Each wall is flat, endless, passes through zero and stands at right angles to its row. A trip goes straight from one point to another. Which walls does it cross, in order?

Walls:
(1): [  7 -45]
(2): [ 63 -70]
(3): [  6 -24]
Trips:
[-6 74] to [ 33 -17] => 2, 3, 1
[ 30 -21] to [-48 -28] => 2
[ 5 32] to [-8 20] => none
[-22  16] to [-14  30] => none

Walls:
(1): [ -9 -55 -70  42]
(2): [26 32 21 17]
(3): [-23 -12 -18  17]
(4): [ 28  36 -43  -9]
Trips:
[ 12  22   6 -76] to [24 -7 44 44] => 2, 4
[ 10 -14 -14 -24] to [ -6 -20  -6 -33] => 4
[-65   9 -47  24] to [-35 -12 -58  -7] => none
[ 43  52 -30 121] to [-35  18 -29  -1] => 2
[ -7  -5 -32 -15] to [-27  71   1 -44] => 1, 3, 2
[-48 -25  42 -26] to [-81  31   9 -98] => 3
[26 21 48 12] to [-18   5   5   1] => 3, 2

Walls:
(1): [   5   22  -16    5   -4 -105   29   63   51]
(2): [ 32  -8  69  11 -42  -9  29 -24   4]
(3): [ -1   4 -44  -4  20  -1 -19  28 -19]
(4): [ 22  28  40  37   0 -45 -42 -27  70]
Trips:
[-47 -25   6  10  15  62  -8 -47   1] to [ 14   9 -94 -22  42 -98  39  -7  20] => 3, 1, 4
[ -3  61 -16  28 -11  14 -39 -14   1] to [ 4 17 95 12 38 16 24 21 30] => 3, 2, 1
[ 37  58  83 -10  53  57  -9   8  28] to [ 19 -41  -3   3  42  31 -38 -31 -53] => 4, 3, 2
[-10  29  39  -4  -4 -10 -11 -54  -2] to [ 83   6  60 -60 -59   8 -15 -23 -31] => none
[ 23  41 -13   6  46  29  27  -1 -60] to [-22 -55  -9 -17  39 -19   0  84 -27] => 1
[-11 -37 -57 -12 -36  29 -23 -47  14] to [-46  46 -34 -23   2  34 -96  80 -42] => none
[-14 -18 -68 -64  -3  39 -10 -40  -6] to [-11  -4 -26  35  17  42   7 -16  17] => none
[  20 -110   50   -7   -4  -70    9    7  -48] to [ 46 -47  12  56 -43  27  12   6  18] => 4, 1

Walls:
(1): [-19 -10  25 -10  78  51   5  28 -20 -70  50  26 -23   3]
(2): [ 37  17  59 -34 -14  10  -4  14 -57 -13 -63  -8 -23 -47]
(3): [-75  51 -82 -43  46 -32  12   3  -1 -18 -11  48  -7  10]
(4): [ 35  11  77   9   1  21 -10   4  28   2 -27 -11 -52   9]
(5): [ -4  66  43  -1  -4 -12 -44 -10   8 -15 -19  10  18 -27]
Trips:
[-55   1 -32 -83 -20 -25  14 -20  15  -5 -38  52  21 -53] to [-24 -36  73   1 -36  21 -36  64 -26  -4  -5   2  -2 -76] => 1, 3, 4
[  49   -5  -38   -7 -112   -9  -42   26    7   20   18    1   53   21] to [-30  34 -18  26  10  16 -13 -48  37 -24  -7 -35  16 -21] => 5, 3
[  -5  -37 -110   38  -21  -22  -17   25  -18   -5    4  -34   14   11] to [-33  -2 -17 -39 -11  12  22  -6  -9 -12  -1 -36 -19  -6] => 1, 2
[ -6  57 -43 -38  21  -4 -80 -81  33 -69 -29 -39  11  -5] to [ -6  69  -8 -36   8  -3 -18  -2  73  69  56 -32  65 -30] => none
[-56  20  37 -42  50  15  40   3   9  22  -1 -68 -27  21] to [ 45 -23 -24  21 -10 -45   7 -10  13 -37  -8  86  14 -27] => 2, 4, 5, 1

Walls:
(1): [-44 -55  27  -6   7  38  -3  95 -44 -18  35  -4 -13 -52 -20  -7  -1 -24
  23  22]
(2): [ 41 -38  22 -51 -58 -17 -38 -51  31  -7  21  38  -3 -54  96  15 -28 -37
  20 -28]
(3): [ 14 -98 -28  37 -47  61  17  13 -55  50  12 -22  23 -30 -72 -65  20 -40
 -11  29]
Trips:
[-19  67  59  51  95 -11  83  22  -3  -7  32  25  -9  23  94  -9  15  57
 -41  17] to [-32  30 -33 -18 -34 -20 -27  -6  37  57 -47  10 -31  56 -35 -20 -31 -33
 -55 -12] => none
[ 26  -5  22 -43   9   2  10  27  11 -27  48  -2 -13 -11 -11  30  15   1
  32 -34] to [-80  -1 -17 -27 -35  27 -75  31 -19   8   1  68  17  58  54 -46  34  62
 -23 -22] => none
[ 17  12  27  51  14  17 -14  -9  90 -59  -9  34 -53 -30 -43  32  35  29
   0  75] to [  2   3  31  19  27  67   7 -23  10 -74  23   3 -70   9  24  13  -4 -28
 -67   9] => 1, 2
[   9   12  -41  -29  -43   10   28  -52   19   -8 -105  -12   -3  -52
  -21   23    2   11   12  -25] to [-37  36  18  34  42   4  24 -31 -16 -28 -18   3  82   2 -40  -1 -63 -20
 -15  18] => 2
[-14  43 -28  23 -22  60  39 -43  13 -54  32 -29 -68 -39  40 -42 -11 -43
  -6  36] to [ 19  41  61 -72  49 -54 -42   0 -15 -24  -7   5  -8 -58 -33  32  51  19
 -69 -31] => 3, 1
[ 63  16 -46 -39 -59  -5 -39 -47 -22   1 -51  20   9  -3 -47 -11 -27 -31
  -2 -27] to [ 51   0 -21  25  11  -1  -1   3 -50  43  14  67  66   2 -19   3  48 -16
 -42  33] => 2
[ -2 -94  45 -82  -1 -14 -19  41 -51 -12 -37   6  30 -44  94  18  50  -2
   4   9] to [ 22  24  -8 -38 -55  10 -57  26 -98 -18 -40  43 -78  -3  56 -46   2 -76
 -16 -16] => none
[  7   8  30  -1  45  -6  41  29  19 -31 -48  47 -24  65 -61  42  39  28
  14  -9] to [ 18  -3  47   6  -4  36 -29 -61  15  23 -53 -13  44   3   9 -27   0 -29
  95  55] => 3, 2
[ 33  21 -23  64 -48 -11  12 -15 -32 -44  14  70  58 -11  -8 -23 -49   2
  24  -1] to [ 52  62  94  -2  -6 -25 -14  13  22  42   3  39 -21  70 -63  10 -19 -13
   3  -2] => 3, 2

Walls:
(1): [ 25 -19   9  14  -5 -10 -30 -10 -30   3 -41   0 -14 -20   1  14  20 -35
 -15   0 -56  16 -27  -8  48   8   6  44   8 -48   1  -4 -32 -10  -9 -41
  -5  -7  46   9   6  33 -17 -47   3 -32 -32  22]
(2): [ 13 -27  -3  32  57  -6 -26   1  29  20  13  12  50  17 -41   0 -31 -34
 -60  18  -2 -16  44  14  41  44 -23 -21  -4   1 -34 -16  12  56  -1 -13
   4 -15  29 -54  15  47  21  43  20  16 -21  39]
(3): [ 24  58 -15 -20  10 -32 -30   9  44 -28  33  -3 -12  22 -46  81  27  19
  59 -18   1   7  -9  87 -14 -30  40 -11  -9  47   2 -59  -6   6   2 -15
  13  10 -19 -12 -35  14   6   8  -2  28   9 -71]
(4): [-13 -11   5 -14 -56 -18 -22 -25 -34   3 -15   0  25  40   4 -32  12  10
 -44  12 -35  34  29  31  31  15 -11 -15  -6 -30  13 -20  31  16 -13 -28
  -4  17   6   7 -25  22  45 -17 -21  15 -29  -1]
(5): [-16   5  -8 -16 -55 -16  11  17  -1  -6  32  -9  22  -4 -28   5  -4  17
  -3 -32  34  29 -40 -24 -23  -9  29  -8  -2  61  33  44   5 -23  31  -6
  48   9  27   7 -20 -29 -36   3 -16 -26  -9  -5]
(6): [-63 -20  18 -43   5  -7 -21  20  71 -44  -4 -12 -22  36   6 -31  29   3
  15   3 -14 -30 -12  38   3   1  32 -32 -28 -12  -2  52  31 -19 -17 -11
 -77  53 -22 -29 -21 -27  15  31  36 -31  -7  26]
(7): [-27   7   2 -38  31 -14  65  40 -11 -24 -23 -19 -90   8  26   1  24  -9
  77 -15  15  21 -23 -42  -7   2  31  12  -4   1   6   4  59 -29  40 -46
  -7  14   3 -17 -31  -8  -2 -48  12 -35  18  -8]
Trips:
[ 24  56 -31 -23 -44 -19  13  23  -4   3  -9 -21   9  21  10  37 -49 -39
 -47 -31  12  39 -18   2  27  35 -12 -20 -75   0  46  12  -6 -61  23 -10
 -37  -3  42 -18 -27  27   7  19  29  -5  62  25] to [-21 -43 -23  22  57 -38 -13   4 -48 -45 -28   8 -11  25 -15 -25  24  21
  39 -63 -30  15   8 -11   8 -35   9  34  31 -27   0  23 -16  33   1 -64
  28 -18   4  -2  -2 -53  -2 -13  23  73  27  39] => 3, 2, 5, 6
[-43  77 -26  57 -10  52 -67  -5 -21   0 -17   3  19   7 -16  18 -64  -1
 -28 -57  16  17   8  39  27  30  41 -42  -7  18 -27 -14 -42  -6 -23 -19
 -48 -13   1  22  32  10 -25 -26 -26 -26  41 -17] to [ 23  23 -42  36 -53   0  23  35  41  -5 -60  16   0 -45  18   3  11 -18
  21   1 -12 -24   7 -13 -35   1  13  40   2 -13 -16 -52  13 -49 -38 -26
  35 -51  31 -10 -56   6  23 -34   8  -5  61 -60] => 4, 2, 7
[ 24 -57   8  10   6  14  21  -7  28  42   2  10 -39 -14 -16 -33 -39  -9
  42 -28 -39  51 -30  15   8  -4  -9  23  25   4  27  -7 -43   8   9  -3
  27  29  -6 -18  11  32  75  15  28 -35   0   2] to [-20  45   6  -1  51 -11 -24 -47 -55  48 -11   0   2 -11  -8  37  -2  -4
   8 -41 -20  58   1  -4  70  78 -59   3 -73  37   8 -40 -47   5  35 -39
   2 -44 -16   6  -2  -9  -9  17  -7  18  -8 -27] => 4, 3, 7
[ -2 -25 -16   9  37 -15   4 -53   5  41   1  -1 -28 -12  15  26 -26 -55
 -70 -47  -4   6  14 -36  31 -54  -7 -33 -13 -28  17  51  50  -9 -41  13
  17  11   0   4  10  42   1  -1  46  12  16 -41] to [  2 -26 -24  12 -26  34   7 -17  31  21  36 -35   8 -25 -55 -17  39  -1
  18  -2  -1  22   3 -77   5  30   1 -26 -32  42  13 -34  11 -39  45 -11
 -33 -32  19  48  11  -9 -34 -32 -18 -67  33  34] => 4, 7, 5, 2
[ 25 -27  36 -14  16 -86 -29 -67   5  -7  10 -25  33  -6  41 -17   1  41
 -12 -35   4 -45 -23  -2  -2  11  -5   3  48 -21  -2 -15 -14   3  50  -1
  26 -45  51 -49 -46   3  48 -11   7  50 -28  60] to [  7 -19  23 -11 -24   5 -14   8 -11   6  57  76 -20  -4  19   1 -32  26
  -6  80 -32 -19  18 -16  39 -30 -11  -5 -15 -31 -26  29  13  30  36  68
  23  11  44  -8 -35 -20  -3  41  20  59  -2  68] => 1, 6
[-25  17 -31   1   1 -20   7  10 -10   2  -9 -22  35  15 -63   3  71  -7
 -44  -5 -21  57 -13  42 -42  10  29 -10 -17 -55  -9  55   1 -23 -46  16
  -4 -14  33 -72  60 -36  -2   2   4  34 -15   5] to [ 10 -25  37  -9  -9  28  36 -48  26 -18 -33  19 -55  -7  -4 -29  31  10
 -19  44   5   3 -27   7 -54 -42 -23 -23  39   2 -49 -42  -5 -46  14  -2
 -23   4  19  29 -35 -58  54  23  64 -24  74  -5] => 3, 2, 1, 5, 7, 4

Walls:
(1): [  2 -50 -27 -32  31  47 -38 -52  13  26  89  -5   0 -22 -30  -5 -32 -49
  24  44   4  37  39  16 -54   9 -49 -49  52 -15  27  41 -20 -61  11   1
  54  19 -31 -31 -46  18   0 -21 -18  -9  65  -6]
(2): [ 23   6  25 -43  13  26 -21 -11  69  37 -34  57 -46  -7  34  58 -46  66
  32 -32  58   4 -12  32  54  30  40   5 -71   4  -6   8 -23  56  20 -21
 -27  48 -62   5   8   8 -24 -51  42  16  48  42]
(3): [-42  45  17 -16 -35 -71 -41  17 -17  13  18  -4   8 -29 -33  30  40 -11
  75  19  46 -16  -2  10   7 -17  48   1  34  85  -1  -8  62  54  -9  33
  22  -6  25  74 -21 -13   9 -69 -26  56   2 -19]
(4): [-14  49 -59  38  18  37 -14 -42   1 -43 -18  12  -4  60  26  44 -34  32
  10  34  54 -69 -53  12  31 -49   9  -8 -76 -20 -34 -10 -30  12  56   7
  83  -6  -6  -4   9 -32  20  62  69   8  59  14]
Trips:
[ -2  80  23 -83 -35  70 -43   9  39   9  14 -11  45 -13  69  10 -78  28
  20  39 -27 -63 -29 -10  52  40  21  65 -76  32 -29   7  -6  52  71  -7
  31  38 -62  56   2  53 -67   3   4  27 -30  25] to [ 15   5 -65 -23 -40 -28  71   7   4  -6 -23  43 -43 -15 -12  26  18  66
  -8  72 -34 -11  15 -48   8 -34  46 -19  29 -20  -7  37 -13  50 -33 -28
 -16  23 -20 -36  37  46  61  61 -39 -73  59   0] => 3
[ -3  -1 -40  -7 -45 -18  10 -15 -44  -3  25 -86  -2 -33  27 -45   3  -8
 -46  42 -32 -15 -10  35 -36  46  28 -27 -36 -25  30   7 -18   0   6  35
  40   7  85 -72 -37  14 -83 -42  13   9  41 -41] to [ 73  30  10 -31 -24  -4 -39  55  43  24  21  52 -53  39  33   2  17  -6
  20 -71 -78 -70 -12  52 -34  20   3   0  59  -2  -6 -48 -10  -5 -49  -2
 -72 -35  24  34  48  52 -38  25   5  44  31  -1] => 1, 2, 3
[  -4    9  -46  -50   45   38   -2   33  -14  -57  -16  -46   21  -21
   -7   19  -45   17    2   31   33  -12  -13  -27  -32  -19   26   10
   38   56  -12  -30   -8   20   22   22   -7    6    1   69   34  -41
   -7   48    2   45    8 -109] to [  9  42  27  16 -68  -5   2 -38   0 -76  36  41  -9   6   1  19   3   5
  34 -29  60  -9 -26 -24 -64  64  23 -23  -1   2  -2 -93  12  73   9  42
 -58 -20  85   7 -38  47   4   9 -25  36 -81 -35] => 4

Walls:
(1): [ 11   1 -25  10  -2 -36   0  12 -44  75 -30 -19 -60 -17   4 -19  -6  70
 -29  43 -35 -15 -23  30  16 -20 -53  22  37  37   5   8 -45   1 -73 -77
  21  29 -18 -70 -40   4 -37 -46  10 -12 -44  18]
(2): [-61  18  68  24  61  68   6 -49   9 -18  49  -9  55  24 -73 -32  29  40
 -33  18   4  51  -1  10  61  68  17 -20  17 -26 -45  36  11   7  -3  15
  53  96  45  74 -55  31  80  20  36 -49 -30   9]
(3): [ 26  -9  36   5  61  -4  20  13  31  -1  -2 -22  21  -2 -34  14  18  39
 -13   6  -5 -34  16  55  11 -86   9  12  -6  -8   7   3  44 -44  62  32
  81  13 -20  69 -48 -30  45 -19   1 -58 -44  34]
(4): [ -37   51  -34   16  -25    6  -22  -20  -46    4    5  -92   27   35
    5 -111   -2   85  -10    2   33   28   26  -27   10  -12  -34   69
   20  -26   45    6   49    4  -32    7  -47  -13  -32   31  -12   14
   38   84  -45  -59   -2   73]
(5): [ -75    4   19   29  -40   46  -47   43  -45   19   15   50   55   16
   27   12    6  -96   24  -39  -32   57  -30  -61   11 -107   46    2
    2   44   14    4   11    3   50   38   80   65  -14   -2  -18   31
   42   21    0   -8   -1    9]
(6): [ 12 -42  -8  33  26 107  -4   6  15  -3  31  -7 -23  92 -62 -21  -7 -26
  30 -18 -31 -49   5  84  29  25 -40  17   4 -20  46 -58 -52 -21  42   5
 -14  26 -33  -1 -72   9  21 -34  90 -14 -36 -10]
(7): [  7 -13  46 -18 -53 -40 -43 -35  13  50 -23  24  67 -67 -31   6 -14 -32
  33 -63   8  23 -30   6 -20  18 -17 -26  -9  11  58 -32 -17 -24 -41  33
  31   5  29  -2  25  -3  49  77  43 -30  20 -18]
(8): [ 38 -27 -36  35  37 -42  54   9 -81 -28  19  16 -26  51  27  24  45  12
  20 -29 -15   7 -65  35  28 101 -37  -7  41 -10  -2  -7 -43  26   6 -75
  -1 -85 -43 -27   7  67 -13 -43  -7  -6  -6  39]
(9): [102  42 -39  27 -59   1  -3 -11 -64 -38  23  17  -9  13   3 -47  43  35
  32 -26  12  25 -88  13 -27  28 -72  19   5  49  59  41  18  12 -26 -14
 -52  47 -15  56 -42   3   7  52 -83  66   8  67]
(10): [ -65   21    5    9   32    0   44   34  -32   22  -44 -100   48   -8
  -22  -73    3  -12  -24   47    8   17  -51  -42   -5   14   -7  -64
   -6   48  -67   12   83   83   -6   78   -4   73  -31   23    4   56
    9  -23    2  -52  -10   17]
(11): [  6 -16  29  53 -11  17 -63   7 -33  36  -5 -11  14 -51  -5 -19 -24  14
  27 -15  27  25  11  -8  18  -6   1 -12 -63 -16  -1  27  15 -91  12  17
  41   9 -15 -50 -75  13 -17 -38 -90  -9  42   8]
(12): [-48  43  27 -34 -46 -38  13 -22 -18  -7  46  -6 -29  18 -43 -21 -36 -30
  -8  16  49  68  42   3  25   4  33 -41  -5  24 -27  -8 -23  26  48  24
  52 -42  -8   6 -31   3 -59  30 -36 -44 -19   1]
Trips:
[ 20  36 -13 -80  56 -29  20  -6  31 -23  36  13 -44  36 -23 -46 -24  30
 -28  38  59  33 -12 -26  33  -6  -2  28 -30 -29 -31 -62  39  -3  -7 120
  21 -14 -52  -6  43 -10  28 -22  28  34  42  -9] to [-40  17 -50 -14  17 -30 -26 -23 -15  35 -74 -29 105 -45  41  86 -40 -27
 -18 -24  51 -62  64   0  13  31  11  15  27 -40  43   9  30   8  18 -12
   6 -20  -3  33 -55  -9  -5  45  75  32 -10  10] => 7, 2, 12, 10
[-29  49 -12  35  24  33 -10 -48 -21 -14  14   7  20  52  15  15 -30 -37
   4  -4  -3 -28   8  68 -19 -80  80  24   9  -8  54 -36 -39 -45 -12  15
 -49  18 -38 -32 -38  -4  44  39 -70  90  39  16] to [ 22   7  12  64 -60  49  23  53  20  47  54   3 -16 -50  35 -17 -42  30
  15  28   5  61 -16 -32 -26 -64  -2 -55  57 -89  18  73  47  12  11  42
 -19 -24  47 -17  43 -43 -59 -15  13  -2 -17  37] => 3, 6, 12, 10
